Every row gives one point. Each copy is the shape, with its points in the same order, turned, moved and blurred by noise. Some copies are also mirrored. Which?

Shape:
|  2.2 |  4.4 | -3.0 |
| -0.3 |  1.3 |  3.5 |
| -1.2 | -2.3 |  2.6 |
| -2.5 | -2.2 |  1.8 |
|  4.3 |  0.3 |  1.8 |
|  0.3 |  2.0 |  1.8 |
|  7.4 |  2.9 | -0.7 |
|  0.5 | -0.9 |  1.8 |
| -1.5 |  2.8 |  4.2 |
Copy 1, 9 rows:
|  4.2 | -0.3 | -4.7 |
|  1.2 |  1.6 |  2.3 |
| -1.6 | -1.1 |  3.1 |
| -0.8 | -1.8 |  3.8 |
| -1.2 |  2.6 | -2.5 |
|  1.6 |  0.9 |  0.8 |
|  0.2 |  3.5 | -6.4 |
| -1.4 |  0.2 |  0.8 |
|  2.7 |  2.4 |  3.6 |
Copy 1 is: mirrored
Copy 2, 9 rows:
| -0.8 | -5.3 | -2.9 |
| -2.5 | -0.2 |  2.6 |
|  0.7 |  1.9 |  3.0 |
|  1.9 |  1.1 |  3.7 |
| -2.7 |  1.0 | -2.2 |
| -2.0 | -1.3 |  1.4 |
| -4.0 | -1.4 | -6.2 |
| -0.2 |  0.9 |  1.2 |
| -3.3 | -1.5 |  4.0 |
Copy 2 is: only turned
Copy 3, 9 rows:
| -4.3 | -0.7 |  2.5 |
|  2.5 | -4.2 | -0.3 |
|  4.9 | -1.2 |  0.1 |
|  5.2 | -0.5 |  1.2 |
| -0.6 | -1.7 | -2.9 |
|  0.3 | -3.2 |  0.6 |
| -5.6 | -1.9 | -3.1 |
|  2.5 | -0.9 | -0.6 |
|  2.0 | -5.6 |  1.8 |
Copy 3 is: mirrored

Shape, 7 rows:
| -2.5 |  0.7 | -1.9 | -0.7 |
|  7.0 | -5.3 |  2.4 | -2.8 |
| -1.5 | -1.5 |  1.7 |  0.9 |
| -3.7 |  0.5 |  1.3 | -3.8 |
| -1.1 |  2.9 |  2.0 |  0.7 |
| -3.1 |  3.3 |  0.7 | -4.2 |
|  1.6 |  1.5 |  2.9 | -1.0 |
Copy 1 (7 x 4):
| -1.7 |  3.9 | -0.5 | -1.7 |
|  4.9 | -4.1 |  2.5 |  5.3 |
|  0.3 | -0.1 | -2.7 | -0.6 |
|  0.5 |  1.2 |  1.1 | -4.8 |
| -3.6 | -0.7 | -1.3 | -1.3 |
| -2.1 |  1.2 |  2.4 | -5.3 |
| -1.8 | -2.2 |  0.7 | -0.3 |
Copy 1 is: only turned
Copy 2 (7 x 4):
| -1.9 | -2.3 |  0.3 |  0.6 |
|  2.5 |  5.0 | -8.4 |  1.1 |
| -0.7 |  1.8 |  0.8 |  0.7 |
| -3.4 | -0.7 | -0.2 | -3.2 |
|  2.4 | -0.4 |  1.9 | -1.9 |
| -1.4 | -3.1 |  0.5 | -4.3 |
|  3.2 |  0.6 | -1.0 | -1.9 |
Copy 2 is: mirrored
Copy 3, 7 rows:
|  2.5 |  1.6 |  0.7 |  0.7 |
| -5.0 |  1.2 |  7.4 | -6.5 |
| -0.1 | -1.4 |  2.6 |  0.8 |
| -0.1 |  3.3 |  1.8 |  3.8 |
| -0.9 |  0.3 | -1.1 |  0.8 |
| -0.2 |  5.1 | -0.5 |  2.5 |
| -2.9 |  1.0 |  0.1 | -1.1 |
Copy 3 is: mirrored

Shape, 12 rows:
| -0.6 | -0.6 |  0.8 | -2.7 | -2.9 |  1.5 |
|  0.6 | -1.8 | -2.8 |  0.1 | -0.3 | -0.3 |
|  1.2 | -2.9 |  1.2 |  4.8 |  0.2 |  2.3 |
|  0.8 | -0.2 |  0.4 | -1.9 |  1.3 | -2.6 |
| -0.5 |  8.0 |  1.0 | -3.0 | -2.7 |  1.4 |
| -1.9 |  3.6 |  2.1 | -2.5 |  1.0 |  2.0 |
|  0.2 |  5.3 |  0.3 | -2.3 | -2.4 | -2.2 |
| -1.7 |  0.4 | -0.3 |  3.6 | -2.3 |  0.9 |
| -0.7 | -2.9 |  0.7 |  4.5 |  5.2 | -0.5 |
| -2.9 | -0.6 | -4.4 |  0.5 |  4.0 | -0.4 |
|  0.2 | -2.2 |  1.9 | -2.4 | -0.5 | -5.0 |
|  1.4 |  5.6 |  1.0 | -1.4 |  3.9 |  0.8 |
Copy 1, 12 rows:
|  0.7 | -4.1 | -1.3 | -0.3 | -1.2 | -0.4 |
|  3.2 |  1.1 |  0.0 | -0.6 | -0.2 | -0.9 |
|  0.9 | -0.6 |  5.0 |  1.7 |  3.2 | -0.6 |
| -0.3 |  1.3 | -0.8 | -0.1 | -2.5 |  1.1 |
| -3.7 | -3.5 | -3.9 | -7.2 |  0.2 |  1.7 |
| -3.9 | -2.0 | -2.9 | -1.4 |  1.1 |  0.6 |
| -1.3 | -1.5 | -2.3 | -5.6 | -1.7 |  2.8 |
|  2.1 | -1.8 |  1.3 | -1.4 |  3.7 |  1.9 |
| -0.1 |  4.4 |  2.9 |  3.8 |  3.2 |  1.0 |
|  2.2 |  4.2 | -3.4 |  0.7 |  3.2 | -0.2 |
|  0.8 |  0.6 | -0.2 |  1.4 | -4.7 |  3.7 |
| -5.5 |  2.4 | -1.7 | -3.6 |  0.6 | -0.5 |
Copy 1 is: only turned
Copy 2 (12 x 6):
|  3.5 | -1.0 | -2.4 | -1.1 | -2.7 | -0.7 |
|  1.0 | -1.7 | -0.6 |  3.2 | -3.6 | -1.0 |
| -2.0 | -2.3 | -1.8 |  1.0 | -2.2 |  4.5 |
| -0.1 | -1.0 | -1.2 |  1.4 |  0.1 | -3.2 |
|  8.9 | -3.6 | -0.7 | -0.8 |  3.8 | -1.2 |
|  5.4 |  0.8 | -1.3 |  0.5 |  2.7 |  0.6 |
|  5.5 | -4.4 | -1.1 |  0.2 |  2.4 | -3.6 |
|  2.3 | -3.6 | -4.0 |  2.6 | -1.6 |  2.4 |
| -3.7 |  0.1 | -1.9 |  4.7 |  0.0 |  3.2 |
|  1.5 |  0.8 | -0.6 |  7.3 | -1.8 | -0.8 |
| -1.0 | -1.4 | -3.4 |  0.4 |  0.0 | -4.8 |
|  2.6 | -1.0 |  2.7 |  2.3 |  4.6 |  0.1 |
Copy 2 is: mirrored
Copy 3:
|  2.0 | -1.1 |  1.8 | -1.3 | -3.1 |  2.8 |
|  1.0 |  1.6 |  0.5 | -1.9 |  2.0 |  1.7 |
|  2.0 |  3.4 |  0.0 | -3.0 | -1.5 | -3.7 |
|  1.3 | -2.3 | -1.9 | -1.5 |  1.1 |  1.9 |
|  5.0 | -7.1 |  5.0 |  3.0 | -1.5 |  0.7 |
|  5.0 | -5.3 |  2.6 | -2.4 | -1.4 |  0.6 |
|  1.1 | -5.8 |  1.5 |  2.4 |  0.2 |  1.4 |
| -0.2 |  0.1 |  3.8 | -1.9 | -0.9 | -2.7 |
|  2.2 |  1.6 | -1.5 | -6.6 |  2.6 | -3.8 |
|  2.4 | -0.8 |  2.5 | -5.0 |  5.5 |  1.2 |
| -1.5 | -2.7 | -3.4 | -2.2 | -0.5 |  2.3 |
|  6.5 | -4.6 |  0.6 | -0.4 |  2.6 | -1.2 |
Copy 3 is: mirrored

Shape:
| -3.2 | -0.1 | -3.1 | -5.5 |  0.2 | -2.4 | -2.3 |  1.5 |
|  0.3 | -1.9 |  1.5 | -3.1 | -2.7 |  0.2 | -1.1 | -3.0 |
|  2.5 | -1.3 | -1.7 |  2.1 | -1.8 |  1.8 | -2.6 | -1.3 |
|  2.8 | -1.2 | -2.1 |  1.5 | -1.8 | -3.8 | -0.3 | -3.3 |
| -1.1 |  1.9 | -0.8 | -4.7 | -1.7 | -4.1 |  2.3 |  3.4 |
|  0.1 | -4.9 | -3.5 | -1.7 |  3.5 | -1.1 | -3.3 | -3.7 |
|  1.0 |  2.1 |  2.4 |  2.1 |  0.5 | -4.2 | -1.0 |  1.0 |
|  3.4 | -3.5 | -2.2 | -4.0 |  0.4 |  3.1 |  0.9 | -2.7 |
| -1.1 |  1.9 | -3.1 | -0.2 |  1.2 |  0.7 | -1.1 | -3.3 |
| -2.1 |  0.7 |  1.4 | -3.6 |  4.5 |  3.1 | -3.7 |  2.3 |
| -4.1 | -0.9 |  1.6 | -5.0 |  2.2 | -0.2 | -1.7 |  3.9 |
| -3.4 | -1.9 | -4.4 |  2.2 | -0.4 |  3.8 | -0.4 | -3.0 |
|  3.8 |  1.9 |  3.1 |  1.3 |  3.1 |  3.1 | -4.3 | -1.1 |
| -4.2 | -5.1 | -1.3 |  1.7 |  1.0 | -3.1 |  3.5 |  2.5 |
Copy 1 (14 x 8):
| -2.3 | -1.8 | -3.6 |  3.9 | -1.5 | -3.3 |  1.6 | -0.8 |
|  2.8 | -0.9 | -0.5 | -0.7 | -3.6 | -1.6 |  4.7 |  1.4 |
| -0.2 | -0.6 |  0.9 | -1.6 | -4.6 |  3.7 |  1.5 |  0.9 |
|  1.3 |  2.8 |  0.9 | -0.3 | -6.5 | -0.3 | -0.6 |  1.5 |
|  2.9 | -2.1 | -2.9 |  4.7 | -0.8 | -3.7 | -1.9 |  0.7 |
| -3.4 |  3.4 | -0.7 | -2.2 | -3.8 | -1.5 |  3.3 | -3.1 |
|  2.6 |  3.4 |  0.9 |  4.4 | -1.1 |  1.8 | -0.3 |  2.3 |
|  1.9 | -1.0 | -2.6 | -5.0 | -3.1 | -0.5 |  2.4 | -2.7 |
| -2.3 |  1.3 | -2.6 | -1.5 | -1.9 |  0.3 |  1.1 |  3.2 |
| -1.5 | -0.8 | -3.1 |  1.7 |  3.8 |  1.8 |  5.0 | -1.4 |
| -0.9 | -2.3 | -1.4 |  4.2 |  3.3 | -2.4 |  3.8 | -1.7 |
| -4.5 | -1.8 |  1.5 | -4.7 | -2.0 |  0.2 |  1.1 |  2.7 |
|  2.0 |  2.7 | -1.5 | -0.5 |  0.2 |  6.9 |  4.7 |  0.8 |
| -1.2 | -0.2 |  5.3 |  0.9 |  0.9 | -4.3 | -2.6 | -1.4 |
Copy 1 is: mirrored
Copy 2 (14 x 8):
|  3.3 |  2.2 |  1.1 |  4.6 |  1.9 |  5.6 | -0.7 | -1.9 |
|  3.2 | -0.6 | -2.4 |  0.8 | -2.6 |  2.5 |  0.1 |  0.7 |
| -1.0 |  1.4 |  1.1 | -1.7 | -3.4 |  0.7 |  1.8 |  0.3 |
|  1.6 |  0.1 |  0.1 |  1.9 | -1.4 | -0.7 |  5.7 |  1.2 |
|  1.9 | -3.0 |  1.7 |  4.7 |  3.5 |  3.0 | -0.9 | -0.3 |
|  2.1 |  5.0 | -3.0 |  0.4 | -2.1 |  4.1 |  4.5 | -3.5 |
|  3.7 | -1.5 |  2.6 | -1.8 |  2.8 | -0.5 |  3.3 |  0.4 |
| -1.6 | -0.3 | -4.7 |  0.7 | -3.6 |  4.6 |  1.7 | -1.4 |
|  0.2 |  4.0 | -1.6 |  0.3 |  1.7 |  0.9 |  1.2 |  1.2 |
|  1.6 |  2.9 | -0.4 | -3.6 |  2.7 |  6.1 | -2.4 | -3.1 |
|  3.7 | -0.6 |  1.2 |  0.4 |  2.2 |  5.7 | -3.7 | -4.7 |
| -2.7 |  5.3 | -2.0 |  0.7 | -1.9 | -1.4 | -1.2 | -1.5 |
|  1.2 |  0.6 | -0.4 | -7.8 |  0.1 |  3.0 |  2.1 |  1.2 |
|  1.5 | -0.1 |  0.8 |  3.7 |  1.5 | -2.4 |  1.1 | -8.8 |
Copy 2 is: only turned
Copy 3, 14 rows:
|  1.9 | -3.8 |  3.1 |  6.6 | -1.3 |  0.8 | -0.8 | -1.7 |
| -1.5 | -1.9 |  2.9 |  2.1 |  3.3 | -3.2 |  1.6 | -2.7 |
|  1.6 | -1.0 | -1.2 | -1.2 |  4.2 |  0.1 |  1.4 | -1.9 |
| -0.6 | -2.9 |  0.8 | -0.5 |  5.6 |  0.4 | -3.0 | -0.4 |
| -1.4 | -1.1 |  5.6 |  3.6 | -2.4 |  2.4 | -3.2 | -2.7 |
|  4.2 | -3.0 | -0.2 |  4.6 |  4.3 | -3.3 | -1.0 |  2.1 |
| -2.0 | -2.2 |  3.3 | -1.7 |  1.0 |  3.0 | -0.2 |  2.8 |
|  2.9 |  1.2 |  1.5 |  1.5 |  2.8 | -5.7 | -1.1 | -3.1 |
|  0.7 | -4.3 | -1.6 |  0.6 | -0.5 | -2.0 | -1.0 | -0.6 |
|  3.2 | -0.9 |  2.2 |  3.2 | -4.0 | -1.4 |  4.9 |  1.6 |
|  0.5 | -0.3 |  4.1 |  6.5 | -3.2 |  0.4 |  2.9 |  0.7 |
|  0.3 | -1.5 | -6.2 |  2.9 |  1.3 | -1.8 |  0.3 | -2.0 |
|  2.4 | -1.3 |  1.3 | -4.2 |  0.4 | -1.8 |  5.3 |  2.2 |
| -2.6 |  2.9 | -1.0 |  6.4 |  1.5 |  2.5 | -2.9 |  2.4 |
Copy 3 is: only turned
